Each row of a before or after table is a point. The points were changed in one or more steps. Then noise was added and the rows were shuffled. The steps act on how far a point lies along the listed directions, d1 being the first. Name the steps. A step turns or swaps two directions, mirrors them in a line or flattens them onto one, adds a multiple of one to another, or multiplies one. Angles are multiples of 10 degrees, from the lower direction toward the higher: turns from -170 to 170, lines from 10 to 170 but not 90. Use the fewest steps. Two steps may share a direction if one is a turn and the other turns, adds or multiplies; they go together, in the order done. Otherwise the lowest direction goes first.

Directions:
(1): [0.019, -0.017, 0.281]
(2): [-0.281, -0.019, 0.018]
(3): [-0.018, 0.281, 0.018]
Before:
[[-0.036, 0.036, 0.015],
[-0.018, 0.058, -0.022],
[0.032, 0.046, 0.027],
[0.018, 0.019, -0.080],
[-0.043, 0.000, -0.065],
[0.014, 0.009, 0.060],
[0.031, 0.036, 0.057],
[-0.074, 0.050, 0.081]]
After:
[[-0.079, 0.061, -0.060],
[-0.123, 0.043, 0.188],
[-0.008, 0.042, 0.067],
[-0.050, 0.011, -0.170],
[-0.004, 0.025, -0.196],
[-0.074, 0.034, 0.030],
[0.010, -0.001, 0.154],
[-0.007, 0.026, 0.141]]
Steps: multiply d1 by 2.5; add 1 times d3 to d2

Directions:
(1): [-0.339, -0.053, -0.059, 0.115, 0.136, 0.080]
(2): [-0.021, 0.231, 0.016, 0.197, 0.028, -0.257]
(3): [0.090, -0.276, 0.125, 0.111, 0.163, -0.144]
(4): [-0.082, 0.034, -0.016, -0.304, 0.164, -0.179]
(5): [-0.123, -0.157, -0.088, -0.022, -0.278, -0.184]
Before:
[[0.036, 0.003, 0.019, 0.039, -0.128, 0.043],
[-0.040, 0.003, 0.010, -0.047, -0.014, 0.032],
[0.053, -0.042, 0.034, 0.009, 0.081, -0.021],
[-0.044, 0.094, -0.025, 0.040, -0.028, -0.091],
[0.081, -0.052, 0.036, -0.009, 0.088, 0.015],
[-0.005, 0.001, -0.023, 0.007, -0.044, 0.056],
[0.010, -0.072, 0.025, 0.046, -0.025, 0.006],
[0.046, 0.012, 0.012, 0.059, -0.010, -0.062],
[0.011, -0.009, -0.022, -0.013, -0.035, 0.032],
[0.020, -0.031, 0.000, -0.015, -0.028, 0.008],
[0.071, -0.113, 0.055, 0.049, 0.019, 0.002],
[0.000, -0.040, -0.009, -0.043, -0.037, -0.003],
[0.040, -0.068, 0.006, 0.014, -0.047, -0.021]]
After:
[[-0.032, 0.010, 0.014, -0.049, -0.002, 0.039],
[0.015, -0.032, -0.002, -0.026, -0.020, -0.002],
[-0.044, 0.104, -0.022, 0.023, -0.002, -0.089],
[0.059, -0.046, 0.039, 0.042, 0.062, -0.004],
[-0.004, -0.078, 0.017, 0.019, -0.034, -0.021],
[0.006, -0.013, 0.007, -0.010, -0.145, -0.011],
[0.002, -0.013, -0.024, -0.019, -0.036, 0.023],
[0.038, 0.008, 0.010, 0.049, -0.017, -0.077],
[0.027, -0.067, 0.003, -0.019, -0.034, -0.046],
[-0.001, -0.030, -0.006, -0.062, -0.015, -0.005],
[-0.017, -0.008, -0.030, -0.009, -0.057, 0.035],
[0.090, -0.060, 0.033, 0.033, 0.058, 0.033],
[0.058, -0.128, 0.041, 0.040, -0.003, -0.018]]
Steps: turn d4 and d5 by -40 degrees

Directions:
(1): [-0.225, -0.267, -0.098, 0.137, -0.001, -0.079, -0.065, -0.068, 0.272]
(2): [-0.001, 0.130, -0.189, 0.220, 0.330, 0.097, -0.053, 0.133, -0.003]
Before:
[[-0.002, 0.022, -0.009, -0.022, 0.003, 0.021, 0.042, -0.021, -0.018],
[-0.004, -0.031, 0.040, -0.032, -0.073, -0.035, -0.012, -0.017, 0.001],
[-0.020, -0.069, 0.046, -0.056, -0.067, -0.009, 0.031, -0.039, 0.020],
[-0.009, -0.011, 0.028, -0.059, -0.034, -0.016, 0.013, -0.015, 0.000],
[0.049, 0.024, 0.091, -0.090, -0.083, -0.050, 0.045, -0.032, -0.052],
[-0.031, 0.015, -0.068, 0.061, 0.069, 0.015, -0.027, 0.047, 0.042],
[0.054, 0.062, -0.003, -0.004, 0.030, 0.027, 0.002, 0.044, -0.045],
[-0.024, -0.028, 0.050, -0.046, -0.131, -0.038, -0.004, -0.027, 0.021],
[0.025, 0.077, -0.072, 0.081, 0.092, 0.026, -0.014, 0.069, -0.072],
[-0.003, -0.051, 0.050, -0.065, -0.101, -0.045, -0.003, -0.045, 0.028],
[-0.021, -0.006, -0.062, 0.031, 0.044, -0.015, 0.004, 0.011, 0.031],
[-0.005, -0.004, 0.018, -0.024, -0.022, 0.001, 0.016, -0.028, 0.024]]
After:
[[0.037, 0.036, 0.001, -0.051, -0.022, -0.014, 0.034, 0.003, -0.036],
[-0.076, -0.059, -0.048, 0.086, 0.070, -0.045, -0.013, -0.006, 0.093],
[-0.015, -0.058, 0.022, -0.032, -0.072, -0.025, -0.004, -0.015, 0.039],
[-0.033, -0.004, -0.030, 0.014, 0.052, 0.003, -0.008, 0.017, 0.030],
[0.048, 0.052, 0.045, -0.075, -0.066, -0.001, 0.020, 0.016, -0.041],
[-0.037, 0.035, -0.071, 0.092, 0.067, 0.016, -0.043, 0.048, 0.034],
[0.008, -0.041, 0.057, -0.067, -0.149, -0.051, 0.018, -0.031, -0.047],
[-0.010, 0.018, -0.068, 0.073, 0.101, 0.012, -0.035, 0.034, 0.034],
[-0.013, 0.007, -0.037, 0.062, 0.051, -0.003, -0.035, 0.033, 0.015],
[-0.007, 0.018, -0.016, 0.014, 0.035, 0.015, 0.006, -0.006, 0.024],
[-0.032, -0.011, -0.019, -0.013, -0.005, 0.015, 0.034, -0.032, 0.017],
[-0.018, -0.003, -0.050, 0.050, 0.097, 0.039, 0.005, 0.029, 0.014]]
Steps: turn d1 and d2 by 150 degrees
